Each row is a point. The points of each table are mixes of a few directions, plus a little noise. Count the directions of each table, and those that both share. Where both have some left over, give the other angles between the two spaces (their principal angles), to ten degrees, smallest first.

First, 5 rows:
[[ 0.99 -1.30 -0.19]
 [ 2.69 -3.56 -0.64]
 [-0.59  0.82  0.24]
 [-0.86  1.09  0.14]
 [-2.15  3.01  0.48]]
Second, 4 rows:
[[ 2.00 -2.64 -0.43]
 [-0.42  0.60  0.08]
 [-2.51  3.38  0.64]
 [ 0.98 -1.30 -0.22]]
Directions: first 1, second 1, shared 1

First, 7 rows:
[[ 3.32 -1.48 -2.42 -0.17 -1.54  0.00]
 [-0.46 -0.62  0.43  0.03  0.39 -0.04]
 [-2.78  5.71  1.70  0.10  0.57  0.41]
 [ 0.00 -1.16  0.05  0.03  0.16 -0.10]
 [-2.15 -4.94  2.04  0.26  1.89 -0.56]
 [ 0.97  1.70 -0.89 -0.07 -0.77  0.18]
 [ 1.13  0.79 -0.93 -0.04 -0.66  0.10]]
Second, 7 rows:
[[-4.32  1.19  3.25  0.32  1.98 -0.06]
 [ 5.05 -1.39 -3.79 -0.29 -2.41  0.10]
 [-0.46  0.10  0.39  0.06  0.19 -0.05]
 [-0.33  0.07  0.19  0.03  0.15 -0.05]
 [-0.69  0.20  0.58  0.07  0.34 -0.03]
 [ 3.10 -0.88 -2.31 -0.16 -1.46 -0.01]
 [-2.42  0.64  1.75  0.16  1.14 -0.04]]
Directions: first 2, second 1, shared 1

First, 10 rows:
[[-0.09 -1.73  1.13 -0.27 -0.75  0.66 -0.54 -2.43 -2.73]
 [ 0.12  2.18 -1.42  0.31  0.93 -0.82  0.68  3.03  3.41]
 [-0.04 -0.74  0.47 -0.11 -0.32  0.29 -0.23 -1.02 -1.15]
 [-0.06 -1.32  0.86 -0.19 -0.56  0.51 -0.42 -1.85 -2.08]
 [-0.06 -1.03  0.65 -0.14 -0.45  0.39 -0.32 -1.42 -1.61]
 [ 0.00  0.05 -0.03  0.01  0.01 -0.02  0.01  0.06  0.07]
 [-0.06 -0.93  0.60 -0.15 -0.40  0.35 -0.28 -1.30 -1.46]
 [-0.01 -0.12  0.07 -0.02 -0.04  0.04 -0.04 -0.17 -0.19]
 [-0.08 -1.33  0.87 -0.20 -0.57  0.50 -0.41 -1.86 -2.09]
 [ 0.28  4.98 -3.24  0.74  2.14 -1.88  1.54  6.93  7.83]]
Second:
[[-1.16 -0.50 -0.33 -1.17  1.82  1.52 -1.00  1.17  1.07]
 [ 1.93 -1.58 -0.41  0.16 -0.50  0.22  1.02  1.12 -1.96]
 [ 0.09  1.00  1.10 -4.67 -0.03  0.95  0.92 -0.07 -2.29]
 [-1.04 -3.76 -0.19  0.86  0.05  0.87  2.39  2.54  0.79]
 [ 0.24  1.63 -2.23  0.58 -0.82 -2.82  1.27 -2.33 -2.21]
 [-0.12  3.04  1.14  1.63  0.29 -0.28 -3.84 -2.11  2.69]
 [-0.05 -0.16  1.08  2.72 -0.94 -0.29 -0.70 -0.34  2.10]]
Directions: first 1, second 5, shared 0; angles 60

First, 10 rows:
[[ 2.52 -3.98  1.89  3.22  0.15  2.73  2.31 -1.89  1.31  2.41 -0.48 -1.03]
 [-2.00  3.25 -1.36 -2.16 -0.85 -1.75 -1.95  0.99 -1.51 -2.70  0.02  0.20]
 [ 1.77 -3.75 -0.43  1.05  0.07  0.71  0.71  1.24  2.49  2.03  0.32  0.63]
 [-0.32  0.54  0.11 -1.37  3.84 -1.76  0.99  1.16  0.92  3.33  1.63  2.46]
 [-1.41  3.01  0.35 -0.51 -1.02 -0.14 -0.84 -1.40 -2.35 -2.53 -0.71 -1.20]
 [ 0.55 -0.54  1.18  0.91  1.04  0.71  1.20 -1.16  0.00  1.43  0.02 -0.17]
 [-0.99  2.29  0.46  0.04 -1.53  0.40 -0.72 -1.58 -2.13 -2.65 -0.90 -1.58]
 [-1.11  1.88 -0.81 -0.40 -3.19  0.18 -1.92 -0.39 -1.77 -4.13 -1.14 -1.69]
 [-0.32  0.41 -0.37 -0.72  0.64 -0.75 -0.18  0.70  0.21  0.34  0.39  0.70]
 [ 1.29 -3.15 -1.09 -0.06  0.86 -0.42  0.32  2.31  2.82  2.42  0.90  1.64]]
Second (10 x 12):
[[ 0.24 -0.43  0.14  0.31 -0.20  0.29  0.14 -0.09  0.16  0.12 -0.12 -0.17]
 [-0.97  1.54 -0.29 -1.04  0.68 -0.97 -0.36  0.43 -0.51 -0.15  0.37  0.56]
 [ 5.00 -8.78  1.64  6.29 -4.07  5.79  2.16 -2.29  2.93  1.05 -2.05 -3.28]
 [ 0.80 -1.45  0.27  1.06 -0.69  1.02  0.45 -0.40  0.52  0.22 -0.36 -0.56]
 [-0.74  1.31 -0.26 -0.93  0.62 -0.87 -0.41  0.25 -0.39 -0.21  0.35  0.50]
 [-1.80  3.18 -0.60 -2.23  1.38 -2.09 -0.78  0.79 -1.08 -0.37  0.74  1.13]
 [-1.84  3.24 -0.58 -2.28  1.36 -2.12 -0.80  0.84 -1.08 -0.43  0.78  1.24]
 [-0.87  1.37 -0.27 -1.06  0.60 -0.89 -0.35  0.39 -0.48 -0.23  0.34  0.54]
 [ 0.54 -0.90  0.18  0.62 -0.45  0.74  0.31 -0.30  0.24  0.11 -0.20 -0.41]
 [-0.65  1.02 -0.22 -0.71  0.52 -0.65 -0.32  0.27 -0.24 -0.09  0.21  0.48]]
Directions: first 3, second 1, shared 1

First:
[[-0.09  1.10  0.00  0.67 -1.52  1.66 -1.99  2.74  2.63 -0.63 -1.87  1.19
  -0.86  2.18 -0.04  0.51 -0.04  0.58 -0.36 -0.13]
 [-0.05 -0.59 -0.16  0.41  0.10  1.03 -0.58 -0.41  1.67  0.80 -0.38  1.03
  -0.64  0.98 -0.66 -0.39 -0.18  0.33 -0.67  1.19]
 [ 0.08 -0.23  0.22 -0.50  1.03 -0.33  0.53 -2.37 -0.19  0.33  1.24  0.06
   0.19 -0.94  0.43 -0.22 -0.70 -0.19 -0.12  0.93]
 [ 0.36 -2.86 -0.88  1.53 -0.32  0.43  0.51  1.66 -0.57  2.07 -0.78 -0.07
  -0.67  1.07 -2.80 -1.30  1.66  0.07 -0.39  0.48]
 [-0.70  5.77  1.74 -2.32  0.00 -0.47 -1.39 -1.34  1.45 -4.28  0.66  0.06
   1.08 -1.26  5.11  2.54 -2.76 -0.04  0.53 -1.19]
 [-0.10  1.23  0.29 -0.36 -0.44 -0.36 -0.31  1.02 -0.13 -1.17 -0.21 -0.34
   0.30 -0.15  0.91  0.68  0.01  0.10  0.26 -1.04]
 [-0.35  1.60  0.30 -0.22 -0.35  1.10 -1.52  0.06  2.39 -0.88 -0.69  1.18
  -0.37  1.08  1.14  0.71 -1.14  0.36 -0.38  0.47]
 [ 1.12 -6.05 -1.26  0.99  1.64 -3.08  4.77 -1.10 -7.17  3.53  2.17 -3.15
   0.94 -3.01 -3.89 -2.58  3.24 -0.81  0.87 -0.54]]
Second, 11 rows:
[[ 2.62 -0.45  0.48 -1.08  2.63 -3.91 -0.72 -1.33 -3.02  1.18  2.15 -0.65
   0.09 -0.85  0.23 -0.91  1.60  1.32  0.09  2.09]
 [ 0.39 -0.75  0.14 -1.44 -0.20  0.31 -1.28 -2.46 -2.27  1.29 -0.07  0.59
   0.26 -1.16 -0.27 -0.72 -2.63 -0.40  2.36  0.16]
 [-0.76 -0.70 -0.52  0.54  0.05  0.70  2.69 -0.38  0.17  0.06  0.43 -0.60
   0.32 -1.28 -0.09 -0.02  0.04 -1.15 -0.71 -1.15]
 [ 0.73 -1.72 -0.26 -0.73  0.36 -2.82  1.86  6.00 -1.43  0.50 -1.73 -1.84
  -0.29  1.01 -0.81 -0.45  3.28 -0.70 -0.92 -1.70]
 [-2.35 -0.77  0.84  0.38 -0.02  0.29  0.77 -3.06  0.16 -1.78  0.61 -1.06
   0.16  0.53 -0.53  0.72  0.31 -0.29  0.37  1.02]
 [-0.12  0.00 -0.39  1.82 -0.44 -0.01  1.07  0.15 -0.62 -0.36  0.93 -0.93
   0.65 -0.70 -0.66  0.14  1.73  0.49 -0.52 -0.60]
 [-0.54 -0.67 -0.35  2.29 -2.01 -0.77  0.25  4.15 -1.74 -1.22 -0.97 -1.95
   0.36  1.36 -2.09  0.54  3.95  0.68  0.14 -1.49]
 [-0.87  3.33  0.53  0.88 -0.50  2.50 -2.63 -0.26  6.05 -2.14 -0.74  2.32
  -0.97  2.47  1.74  1.53 -0.92  1.13 -1.88  1.72]
 [-0.81 -0.30 -0.51  1.88 -1.34  1.16  1.04 -0.35 -0.96 -0.45  0.63 -0.86
   0.81 -0.92 -0.99  0.23  0.78  0.02  0.37 -1.17]
 [ 2.35  0.70 -0.46 -0.26  1.25 -1.01 -0.79 -1.05 -1.49  1.89  1.62  0.62
   0.24 -1.74  0.47 -0.91 -0.54  0.93  0.26  0.53]
 [-0.66  1.32  0.69 -4.45  0.28  3.38 -2.47 -1.59  5.27  0.98 -2.97  4.11
  -1.72  1.20  2.98 -0.01 -7.47 -2.21  0.54  0.57]]
Directions: first 3, second 6, shared 2; angles 90

First (10 x 32):
[[-1.69  1.00 -1.40 -0.75  1.69  0.64  2.82 -0.01  0.14 -0.05 -0.02  0.59
   0.96 -1.97 -1.04 -0.42  0.26  1.03 -2.91 -0.30 -1.96 -0.48 -0.50  0.69
   0.16 -2.04 -1.32 -1.83  0.46 -1.39  0.74  0.33]
 [ 0.62 -0.27 -1.08 -1.01 -0.56 -1.38  0.01  1.37 -0.17  0.52  0.66 -0.53
  -0.25 -0.01 -3.03 -2.02 -0.80  1.78 -1.10 -0.83  0.90 -1.25  1.14  0.17
   1.01 -0.04 -3.02  1.23 -1.06  0.62  1.05 -1.84]
 [ 1.61 -0.57 -0.63 -1.19 -1.46 -1.87 -1.07  1.96 -0.72  1.00  0.93 -1.06
  -1.14  1.83 -3.40 -1.57 -0.69  1.30  0.06 -1.06  2.32 -0.81  1.91 -0.18
   0.49  1.29 -3.17  1.95 -0.92  0.60  1.06 -2.99]
 [ 1.48 -0.03  0.36 -1.10 -1.23 -0.62 -0.90  1.67 -1.64  1.42  0.71 -0.99
  -2.00  4.13 -1.59  1.40  0.70 -0.85  1.27 -0.86  2.50  1.30  1.84 -0.51
  -1.73  2.40 -1.06  0.34  1.16 -1.57  0.50 -3.07]
 [ 0.16 -1.01  2.87  3.31 -0.45  1.42 -2.97 -3.28  1.59 -1.91 -1.48  0.79
   0.90 -1.23  6.64  1.66 -0.05 -2.75  4.09  2.24 -0.87  0.95 -2.43 -0.68
   0.20  0.52  6.52  0.63 -0.44  2.62 -2.78  4.72]
 [ 0.24  0.35 -0.64 -1.15 -0.07 -0.39  0.71  1.23 -0.88  0.87  0.55 -0.40
  -0.74  1.40 -2.00  0.15  0.31  0.37 -0.79 -0.79  0.73  0.23  1.04  0.05
  -0.64  0.44 -1.85 -0.30  0.58 -1.32  0.83 -1.96]
 [-1.77  0.26  0.65  1.78  1.53  1.73  0.76 -2.58  1.51 -1.63 -1.17  1.29
   1.85 -3.42  3.93  0.57  0.11 -0.83 -0.10  1.44 -2.88  0.01 -2.51  0.27
   0.54 -1.97  3.52 -1.38 -0.01  0.72 -1.31  4.12]
 [-1.24  1.29 -0.98 -1.25  1.38  0.89  2.71  0.62 -0.91  0.70  0.22  0.26
  -0.14  0.56 -1.10  1.34  1.14 -0.11 -2.13 -0.64 -0.94  0.88  0.21  0.39
  -1.44 -0.73 -1.07 -2.44  1.80 -3.03  0.82 -0.99]
 [ 0.01 -0.99  1.95  2.76 -0.30  0.81 -2.34 -2.73  1.76 -1.84 -1.20  0.71
   1.20 -2.20  4.93  0.21 -0.59 -1.42  2.75  1.85 -1.03 -0.06 -2.15 -0.38
   1.07 -0.21  4.68  0.99 -1.16  2.99 -2.12  4.16]
 [ 0.64 -0.03 -1.10 -1.38 -0.51 -1.26  0.30  1.71 -0.65  0.90  0.80 -0.64
  -0.66  0.92 -3.32 -1.35 -0.39  1.45 -1.17 -1.04  1.19 -0.76  1.46  0.13
   0.33  0.33 -3.22  0.79 -0.42 -0.27  1.23 -2.48]]
Second (11 x 32):
[[-1.09 -0.93 -1.23 -2.00 -0.24 -0.72 -1.99  1.12  0.08 -1.69  1.14  1.27
  -0.69  3.23 -1.55  3.17  0.76 -2.24  0.78 -1.76  2.64  2.13 -0.03 -0.57
  -2.20  0.62 -1.63 -0.16  2.56 -3.83  2.68 -1.36]
 [-2.34 -1.12 -3.14 -1.84  0.70 -1.62 -0.52  0.66  2.01 -2.80  0.96  1.83
   1.71 -2.39 -3.37 -1.44 -1.24  1.36 -2.55 -1.67  0.29 -1.36 -0.99  0.44
   1.49 -2.76 -4.18  0.87 -0.39 -0.86  3.38  0.32]
 [ 2.66  1.32  3.14  1.65 -0.89  1.57  0.82 -0.27 -2.43  3.43 -0.92 -2.23
  -2.00  2.89  2.81  1.26  1.27 -1.07  2.37  1.58 -0.12  1.30  1.50 -0.40
  -1.58  3.15  3.72 -0.86  0.33  0.84 -3.42 -1.01]
 [ 2.30 -1.22  2.22  2.33 -1.93 -0.58 -3.10 -1.06  0.66  0.05 -0.70 -0.98
  -0.21 -0.39  2.53 -1.61 -1.19 -0.01  3.32  1.41  0.85 -1.01 -0.03 -0.54
   1.67  1.62  2.73  2.92 -2.40  4.47 -2.25  1.40]
 [ 0.72 -0.60 -1.31 -0.92 -0.81 -1.89 -0.47  1.37  0.28  0.18  0.74 -0.48
   0.07 -0.72 -3.43 -2.96 -1.35  2.40 -1.21 -0.88  1.02 -1.98  1.08  0.20
   1.78 -0.32 -3.59  2.03 -1.81  1.56  1.25 -1.63]
 [-0.67  1.14  1.35  1.90  1.33  2.12  2.10 -2.10  0.20  0.38 -1.32  0.08
   0.99 -2.51  3.66  0.16  0.51 -0.23 -0.32  1.78 -3.10 -0.03 -1.35  0.38
   0.21 -1.01  3.63 -1.89 -0.19  1.00 -2.35  2.85]
 [ 0.52  1.13  1.17  0.60  0.35  1.30  1.52 -0.33 -1.21  1.56 -0.55 -0.74
  -0.74  0.88  1.47  1.02  0.99 -0.58  0.30  0.76 -0.91  0.82  0.38  0.03
  -1.11  0.83  1.89 -1.48  0.70 -0.49 -1.51 -0.15]
 [ 0.88  0.30 -0.55 -1.64 -0.62 -0.64  0.20  1.99 -1.55  1.40  0.88 -0.82
  -1.56  3.26 -2.71  0.83  0.64 -0.05 -0.20 -1.23  1.89  0.80  1.80 -0.19
  -1.40  1.47 -2.39 -0.11  1.14 -2.04  1.14 -3.30]
 [-2.46  0.30 -0.77 -0.87  1.46  1.14  0.49 -0.52  0.41 -1.73  0.18  1.74
   0.54  0.71  0.99  3.51  1.32 -2.30 -0.45 -0.56 -0.36  2.11 -1.42 -0.06
  -2.12 -1.04  0.73 -2.37  2.83 -3.91  1.39  1.01]
 [ 0.62 -0.65 -0.81 -0.47 -0.72 -1.41 -0.63  0.92  0.33  0.03  0.46 -0.36
   0.10 -0.62 -2.32 -2.30 -1.14  1.70 -0.60 -0.52  0.83 -1.51  0.72  0.12
   1.50 -0.13 -2.37  1.77 -1.52  1.51  0.79 -0.97]
 [-1.21  0.37 -0.12  1.28  1.32  0.93  1.53 -1.74  1.33 -0.85 -0.93  0.67
   1.90 -4.20  1.80 -1.49 -0.56  1.02 -1.39  1.12 -2.91 -1.35 -1.63  0.61
   1.69 -2.29  1.44 -0.68 -1.20  1.64 -0.98  2.97]]
Directions: first 3, second 4, shared 3
